Each row of a before or after table is a point. The points were changed in one or more steps. Then noise was added and the rows were shuffled. The steps act on how far a point lies along the listed directions, d1 being the first. Name the steps. A step turns or swaps two directions, mirrors them in a line or flattens them onto one, adds a multiple of one to another, or multiplies one. Angles are multiples of 10 degrees, from the lower direction toward the higher: turns from -170 to 170, lines from 10 to 170 but not 90. Use the fewest steps. Two steps may share a direction if one is a turn and the other turns, adds or multiplies; they go together, in the order done. Otherwise the lowest direction goes first.
(in the rows, 128 means zero)

Directions:
(1): [124 172]
(2): [ 84 124]
Before:
[[ 41 126]
 [ 96  82]
 [ 82 107]
 [ 91 165]
 [106 136]
 [116 116]
 [ 87 129]
 [115 125]
 [148 126]
 [143 154]
 [ 74  94]
 [143 145]
 [150 107]]
After, 13 rows:
[[129 139]
 [153 110]
 [114 147]
 [154 190]
 [117 168]
 [169 164]
 [104 109]
 [133 109]
 [137 143]
 [118 111]
 [ 82 159]
 [139 176]
 [114 213]]
Steps: swap d1 and d2

Directions:
(1): [191 141 133 103 155 147]
(2): [102 124 119 139 157 193]
(3): [124 127 182 106  87 157]
(4): [121  85  97  74 120 131]
Before:
[[145 158 141 159  94  88]
 [136  99 131  85 111 113]
 [102 104  82 112 136 143]
 [162 156 149 166 165 103]
 [125 127 147 123 110 147]
 [192 163 167 132 123 160]
 [126  96  97 107 146 111]
 [164 139 174 112  87 115]
 [116 197 110 187 139  84]
 [180 149  98 138 177 138]
 [139 143 163 164 159 199]
 [156 157 155 100 143 209]
 [ 97 142 150 167  88 125]]
After:
[[140 136  98 130 165 167]
 [117 126 133 156 126  59]
 [154 193 191 157 111 140]
 [156 158 171 151  76  94]
 [108 108 110 117  79  89]
 [115 156 181 198 119 132]
 [164 160 115 169 146  80]
 [128 128 150 124 110 146]
 [162 113 135  86 136 141]
 [ 79 109 124 132  87 143]
 [144 115 158  94  75 108]
 [155 118 108 116 167 135]
 [ 67 142  74 147 109  71]]
Steps: turn d1 and d4 by -60 degrees; turn d2 and d4 by -50 degrees

Directions:
(1): [ 67 134 151  75 121 154 139 131 125 139 175 167]
(2): [102 158 156 179 126 193  98 155 104 120 110 120]
(3): [159 172  75  88 120 169 128 110  99  94 141 111]
(4): [147 116 141  90  91 121 113 154  71 183  96 117]
(5): [152  91 156  96 100 155 118 170 175  91 133  95]
Before:
[[142  55 148  73 126 116 143 140 247  67 221 116]
 [ 79  61 184 126 118  85 116 181 138 192 117 122]
 [120 133 135 140 138 159 143 127 158  74 140 112]
 [137 124 119 214 187  83 121  89 161 123 119 141]
 [ 88 159 102 111 147  94 153  95 112 147 143 168]
 [129 167 133 210 151 119 136 117 143 104 108 123]
 [ 67 135 125 186 125 116 109 106  79 183  99 171]
 [118 121 116  56 119 166 138 136  97 128 157 120]
 [107 130 126 136 169 104 138  98 154 132 136 120]
 [117 121 140 172 151 123 130 125 191 114 119 128]
 [ 99 114 144  78 142 107 151 115 111 135 153 162]
 [158 144 138 145 134 129 117 124 138 135 122  98]
 [ 58 125 175 196 175  81 147 104 158 135 151 171]
 [152  70 167 122 108  66 139 126 116 181 106 130]]
After:
[[148 116 120  65 101 131 132 152 150  99 132 109]
 [170 185  81 110 133 160 131 101 102  66 143  98]
 [144 135 108 113 149 128 129 102 149 110 130  95]
 [184 151  79 147 160 149 117  96 160  57 139  99]
 [139 141  95  87  77 211  94 144 110  82 126 102]
 [152 171 122 175 135 153 132 131 155  70 119 100]
 [136 147 143 146 142 128 123 116 144 134 135 113]
 [151 142  97  76 117 121 152  81  84 134 151 140]
 [ 96  77 163 107 126 118 134 150 113 173 130 133]
 [140 168  88 160 156 136 131  95 143 110 115 121]
 [114 132 143 181 151 120 143 116 132 117 110 124]
 [128 118  88 167 177  21 151  60 115 184 158 166]
 [105 179  61  79 133 138 131 109  43 159 145 126]
 [137 111 135  67 124 117 143 125 102 128 133 134]]
Steps: flatten d1 and d4 onto the line at 50 degrees; turn d3 and d5 by 150 degrees
